Each row is a point. A path goes straight from each point to the next, and from the last back to the first. The post is the endless flat space through its rows: a point in 2 columns, a line in 3, a plane in 4, and so on, so that a path can go around it. How many times does the path go around the post? Going back the other way cancels.
In the rows, zero is written as 128.

Post:
[[169 148 144]
 [111 146 111]]
Path, 30 rows:
[[130 146 133]
 [165 162 157]
 [150 177 121]
 [145 123  85]
 [135 128 121]
 [108 115 115]
 [106 116  83]
 [157 140 101]
 [140 173 136]
 [249 161 201]
 [116 130 135]
 [101 122  97]
 [196 130 117]
 [150 168 125]
 [143 156 143]
 [157 154 178]
 [145 116 115]
 [188 131 120]
 [164 157 116]
 [146 161 141]
 [111 165 138]
 [113 185 116]
 [106 139  70]
 [150 114  94]
 [164 135 146]
 [161 160 170]
 [143 187 154]
 [ 92 149  85]
 [170 129 109]
 [135 134 131]]
Times around: 0

Post, 7 rows:
[[166 122 169  99 137 146 100 168]
 [149 138  89 126 140 133 119 140]
 [ 61 175 186  81 146 154  94  83]
 [153 104 155  99 119 135  86 114]
 [100 158 107 140  90  93 146 136]
 [116 127 140  77 163 109 116 133]
 [121 141 114 101 138 105 180 122]]
Path:
[[ 87 159  85 156 123 109 123 143]
 [153 134 111 156 148 152  84 121]
 [ 66 201  99 132  91 120 144  38]
 [113 196  79 129 108 100 190  84]
 [165 125 169  93 224 100 153 205]
 [121  95  80 139  94  41 118 158]
 [ 41 189 107 144 124 125 107 119]
 [175  88 124 138 166 119   7 132]
 [135 175 139 104 143 111 120 186]
 [155 118  66  98 140  75 163 174]
 [116 105 108  80 158 138 138  95]
 [148 134 158 144 129 150 143 167]
 [144 115 128  81 190 147  76  72]
 [120 175 110  93 130 119 137 111]
 [ 99  86 140  91  39  56 143  55]
 [103 117 146 119 130 198  79 109]
 [131 121 146  96 192 126  95 152]
 [203  71 164 116 122 154 133 183]
 [ 70 134 168 115  56 125 133 111]
 [145  91 160 105 120 112  93 130]
 [175 124 127 137 134  70 115 169]
 [150 177 126  84 172 150  83 146]
 [133 173  75 126 130 166 102 142]
 [151  85 139 123 130 126 150 184]
 [146 148 124 122 143 159 189 190]
 [144 106 104 104  91 159  82 114]]
Times around: 3

Post:
[[102 175 152  91 114  66  62 217  62 177 164  70]
 [134 144 174  99 116  68 131 191 125 139 141  51]
 [100  93 111 118 161 212 157 110 199  80 155 137]
 [ 99 111 165 117 131 173 138 124 187 134 153 150]
 [136 130 107 122  64 202 109 121 144 128 115 129]
 [ 95 164 135 151 116 139 106 164 124 103  90  99]
 [ 97 145 111 123 107 141 156 137 131 111 133 138]
 [123 141 109 146 128 142 129 173 129 147 121 106]
 [138 142 128 169 100 155 109 165  94  94 148 103]
 [102 118 131 149 145 141 127  87 116 138 124 107]
 [138 110 131 120  96 143 127 175 109 117 108 121]]
Path, 28 rows:
[[114 125 151  96 103 115 135 115 154 150 144  79]
 [ 94 126 154 147 120 143 167 194  86  92 142 109]
 [155 170 121 136 106 125 156 164 112 235  57 113]
 [ 67 182  88  77 116 169 124  82 156 158 131 169]
 [100 139 126 163  78 167  86  64 127 172  98 188]
 [ 79 138 170  88 113 133  79  83  80 109 115 121]
 [100 127 149  66 164 141 140 110 125 151 128 137]
 [140 147 159 142 145 114  99 191  81  76 159 122]
 [130 120 160 131 134 167 101  98  80 118  90 133]
 [ 96 111 192  97 146 137 207  91 125 107 113 112]
 [140 109 116 106 140 175  93 152 113 147  63  90]
 [118 120  92 123 145 161 119  85 149 136 169 174]
 [151 170 160 164  70 136  78 172  45 122  44 106]
 [115 195 144 168  75 249 117  80 140 131 131 132]
 [100  99 111  72 135 103 184 171 141 134 118  75]
 [ 70 127 111 157 105 174  84 151 155 162 154 160]
 [ 82 105 145 118 139 119 122 179 149  99 158  91]
 [ 80 149 155  88 106 173  46 166 118 120 144  86]
 [121 124 139 130 193 171 172 189 131 152 160 116]
 [ 88 176 117  98 133 142  89 150 131 225 103 104]
 [ 49 172 190  73 126 140  73 208 135 133 126 101]
 [ 56 202 126 151 107 143  84 195  81 132 124 112]
 [101 193 140 147 103 133 147 147  86  95 139  98]
 [147 148 151 122 109 163 123 170  74 151 155  99]
 [ 90 108 149 148 168 147 153  91 131 101 136  97]
 [103 125 129 118 151  78 145 211 126 141  97  84]
 [ 84 105  97 115 125 106 101 142 123  91 153 140]
 [105 146  58 143  94 193 104 181 151  90 148 140]]
Times around: 0
